Each row is a point. Examples show where two turns around zero, p and q, send a point. Where does a point land after both, in the order given? Backwards means that the second turn is done in reverse. Each puzzle has new turns, and all numbers are rounded.

Turn p:
[ 0.16 -0.53  0.28] -> [ 0.45 -0.10  0.42]
[0.18 0.27 0.05] -> [-0.19  0.27  0.03]
[-0.33  0.11 -0.11] -> [-0.19 -0.24 -0.20]
[-0.11  0.21 -0.34] -> [-0.13  0.02 -0.39]
[ 0.10 -0.05  0.12] -> [0.05 0.06 0.15]
Turn q:
[-0.02 -0.12  0.00] -> [ 0.00 -0.12 -0.03]
[ 0.20 -0.20  0.15] -> [ 0.25 -0.20  0.06]
[0.10 0.20 0.31] -> [0.13 0.12 0.34]
[-0.48 -0.09 -0.48] -> [-0.54 -0.04 -0.42]
[0.20 0.21 0.02] -> [0.17 0.23 0.05]
Where do these land?
q, then p backwards: [-0.35  0.19 -0.18] -> [0.00 0.44 0.03]
q, then p: [-0.06 -0.04 -0.17] -> [ 0.02 -0.06 -0.17]
p, then q backwards: [-0.57 -0.06  0.06] -> [-0.25 -0.52  0.07]
p, then q: [ 0.28 -0.11 -0.07] -> [0.19 0.24 0.05]
p, then q: [0.35 0.05 0.13] -> [0.04 0.26 0.27]
p, then q: [ 0.35 -0.03  0.24] -> [0.10 0.20 0.36]

Turn p:
[-0.36 -0.19  0.14  0.04 -0.23 -0.13] -> [-0.25 -0.25  0.09 -0.07 -0.09  0.34]
[-0.20  0.29 -0.20  0.30  0.36  0.45] -> [ 0.05  0.02 -0.48  0.56  0.17 -0.07]
[-0.06 -0.25 -0.08 -0.10 -0.06  0.25] -> [ 0.15  0.04 -0.16 -0.11  0.08  0.29]
[ 0.19 -0.07  0.18  0.04 -0.30 -0.24] -> [ 0.05 -0.13  0.42 -0.15 -0.08 -0.01]
[0.11 0.24 0.27 0.45 0.23 0.01] -> [ 0.01 -0.34  0.04  0.31  0.20 -0.38]
[ 0.14 -0.08 -0.35  0.02 -0.36  0.07] -> [ 0.33  0.17  0.14  0.06 -0.26  0.24]
[ 0.11  0.30  0.07  0.05 -0.16  0.15] -> [ 0.05  0.13  0.22  0.26  0.16 -0.04]
[ 0.10 -0.40  0.09 -0.44  0.18 -0.21] -> [-0.07  0.07 -0.11 -0.65  0.00 -0.04]
[-0.04  0.17 -0.11 -0.36  0.34 -0.37] -> [-0.36  0.28 -0.15 -0.22 -0.19 -0.34]
Turn q:
[-0.02  0.01 -0.16  0.12  0.02 -0.42] -> [ 0.09  0.21  0.04  0.02 -0.15 -0.38]
[-0.21 -0.03 -0.07  0.14  0.02  0.22] -> [-0.17 -0.16 -0.16  0.17  0.11 -0.02]
[-0.52  0.23 -0.18 -0.24  0.33 -0.04] -> [-0.08  0.05 -0.36 -0.23  0.48 -0.32]
[-0.10  0.15  0.24  0.25  0.14  0.14] -> [-0.32 -0.12  0.21  0.06  0.18 -0.02]
[ 0.10 -0.38  0.10 -0.43  0.02 -0.09] -> [ 0.17 -0.06 -0.18 -0.43 -0.28  0.17]
[ 0.15 -0.09  0.32 -0.13 -0.41 -0.03] -> [-0.09  0.24  0.08 -0.07 -0.28  0.40]
[ 0.69  0.36 -0.18 -0.03 -0.18  0.24] -> [0.54 0.06 0.41 0.31 0.16 0.38]
[-0.09 -0.23 -0.07  0.31  0.06 -0.02] -> [-0.14 -0.20 -0.03  0.17 -0.19 -0.21]
Where do these land?
p, then q: [-0.20 -0.18 -0.49  0.05 -0.26 -0.26] -> [-0.04  0.21 -0.16  0.38 -0.09  0.47]
p, then q backwards: [ 0.09 -0.06  0.17 -0.21 -0.13  0.11] -> [ 0.07  0.24  0.14 -0.17  0.07  0.01]
q, then p backwards: [ 0.28  0.16  0.18 -0.23  0.44  0.48] -> [ 0.04 -0.42  0.56  0.12 -0.26  0.21]
q, then p: [ 0.02 -0.26 -0.16  0.36 -0.26 -0.40] -> [-0.05 -0.15  0.52  0.23 -0.31  0.10]
p, then q: [-0.24 -0.30 -0.09  0.25 -0.12 -0.06] -> [ 0.02 -0.20 -0.22  0.18 -0.22  0.25]
p, then q backwards: [-0.22 -0.10 -0.04  0.12  0.08 -0.43] -> [-0.10 -0.43  0.20  0.17  0.07 -0.03]
q, then p: [ 0.29  0.52 -0.03  0.01  0.18  0.19] -> [ 0.03 -0.21 -0.16 -0.10  0.41 -0.42]
p, then q: [-0.08  0.29  0.22 -0.02  0.05  0.25] -> [-0.16 -0.19  0.12 -0.01  0.17 -0.32]
p, then q backwards: [ 0.05 -0.08  0.23 -0.33  0.02  0.12] -> [-0.11  0.26  0.17 -0.25  0.12 -0.01]

Turn p:
[ 0.20 -0.23 -0.51  0.13 -0.04 -0.37  0.05 -0.20] -> [ 0.25 -0.20 -0.47  0.20  0.02 -0.09  0.42 -0.05]
[ 0.00  0.08  0.22 -0.07  0.31 -0.17 -0.02 -0.09] -> [ 0.00  0.07 -0.03 -0.07 -0.20 -0.30 -0.20 -0.10]
[ 0.21  0.15 -0.33  0.33  0.16  0.67  0.04  0.36] -> [ 0.29 -0.18  0.67  0.05  0.50 -0.05  0.20  0.18]
[ 0.01 -0.03  0.25 -0.43 -0.01  0.03 -0.11 -0.14] -> [-0.03  0.36 -0.16 -0.23 -0.08  0.04 -0.24  0.09]
[ 0.50  0.00 -0.58  0.29 -0.46 -0.25  0.55  0.08] -> [ 0.14 -0.13 -0.04  0.31 -0.13  0.14  1.04  0.07]
[-0.30 -0.16  0.03 -0.04  0.12  0.09  0.10 -0.18] -> [-0.04  0.06 -0.07 -0.07  0.15  0.04 -0.14 -0.35]
[-0.13  0.19  0.43  0.02  0.05  0.08 -0.07 -0.11] -> [-0.12  0.17  0.19  0.06 -0.18  0.00 -0.37 -0.08]
[ 0.04 -0.18  0.18  0.13 -0.08  0.11 -0.17  0.12] -> [ 0.12 -0.16  0.10 -0.06 -0.07  0.22 -0.17  0.08]
[-0.31  0.03  0.36 -0.27  0.13 -0.14 -0.07  0.23] -> [-0.38 -0.01  0.00 -0.35 -0.15 -0.08 -0.32 -0.02]
[-0.22  0.16 -0.05 -0.10 -0.19 -0.06 -0.29 -0.08] -> [-0.25  0.04 -0.19  0.18  0.12  0.07 -0.20  0.17]
Turn q:
[ 0.29 -0.13  0.22  0.34 -0.13 -0.49  0.36  0.10] -> [ 0.04 -0.27  0.46 -0.12 -0.26 -0.36  0.32 -0.24]
[ 0.24  0.45 -0.31 -0.11 -0.14 -0.03 -0.02 -0.09] -> [ 0.20  0.05 -0.25 -0.48  0.10 -0.14 -0.16 -0.07]
[ 0.18  0.15  0.33 -0.37 -0.01  0.04 -0.06  0.13] -> [-0.15  0.35  0.19 -0.07  0.23 -0.02 -0.16 -0.24]
[-0.39 -0.18 -0.11  0.29 -0.40  0.17  0.15  0.14] -> [ 0.32  0.09 -0.02  0.13 -0.40  0.30  0.33  0.17]
[ 0.24  0.20  0.29  0.01 -0.42  0.22  0.25 -0.23] -> [ 0.33  0.27 -0.06 -0.04  0.17 -0.11  0.32 -0.45]
[-0.41 -0.14 -0.06 -0.20  0.30  0.22  0.07  0.15] -> [-0.08  0.16  0.05  0.27  0.12  0.17 -0.08  0.49]
[ 0.09 -0.22 -0.25  0.33  0.24  0.27 -0.32  0.10] -> [ 0.15 -0.36 -0.14  0.32 -0.14  0.16 -0.39  0.04]
[ 0.03 -0.31 -0.21 -0.07  0.29  0.13 -0.21 -0.07] -> [-0.11 -0.31 -0.07  0.19  0.18  0.23 -0.22  0.13]
[ 0.02  0.37 -0.15  0.18  0.19 -0.25 -0.07 -0.17] -> [-0.09 -0.12 -0.28 -0.19 -0.11 -0.40 -0.10  0.07]
[-0.28 -0.19  0.26 -0.39  0.08 -0.29 -0.15 -0.06] -> [-0.60  0.14  0.12  0.00  0.09  0.16  0.14  0.08]
Where do these land?
p, then q: [ 0.28 -0.06 -0.30 -0.01  0.35 -0.31 -0.51  0.41] -> [-0.20 -0.38  0.64 -0.26 -0.14  0.30 -0.17  0.12]
p, then q backwards: [ 0.33  0.03 -0.26 -0.16  0.32 -0.32  0.06 -0.04] -> [-0.08  0.38 -0.03  0.30 -0.01 -0.09  0.31 -0.25]
q, then p backwards: [ 0.01 -0.13  0.09 -0.22  0.02  0.36 -0.01 -0.20] -> [-0.15 -0.04 -0.28  0.02 -0.18  0.23 -0.04 -0.24]
q, then p: [ 0.04  0.23  0.43  0.23 -0.15  0.12  0.44  0.01] -> [-0.04  0.15  0.04  0.31 -0.53 -0.21  0.26 -0.08]
q, then p: [-0.05 -0.04 -0.20  0.02 -0.24  0.16  0.01 -0.31] -> [ 0.22  0.10  0.04 -0.06  0.24 -0.06  0.31 -0.05]
q, then p: [ 0.17 -0.18 -0.17 -0.23 -0.13 -0.20 -0.17  0.23] -> [ 0.01  0.24  0.01 -0.24  0.13  0.20 -0.33  0.04]
p, then q: [-0.04  0.45  0.09  0.25 -0.03  0.28  0.49  0.10] -> [-0.13  0.33  0.02  0.33 -0.08 -0.41  0.42 -0.15]
q, then p backwards: [-0.28  0.10  0.48  0.34 -0.25  0.11 -0.07 -0.22] -> [ 0.11  0.17 -0.08  0.04 -0.13 -0.37  0.39 -0.46]
p, then q: [-0.14 -0.02 -0.22 -0.38  0.16 -0.27 -0.28  0.10] -> [-0.20 -0.15  0.06 -0.29 -0.06  0.17 -0.19  0.43]
p, then q: [-0.33 -0.38  0.06  0.14 -0.05  0.07  0.03 -0.08] -> [ 0.00 -0.16 -0.30  0.22  0.30  0.20 -0.01 -0.03]
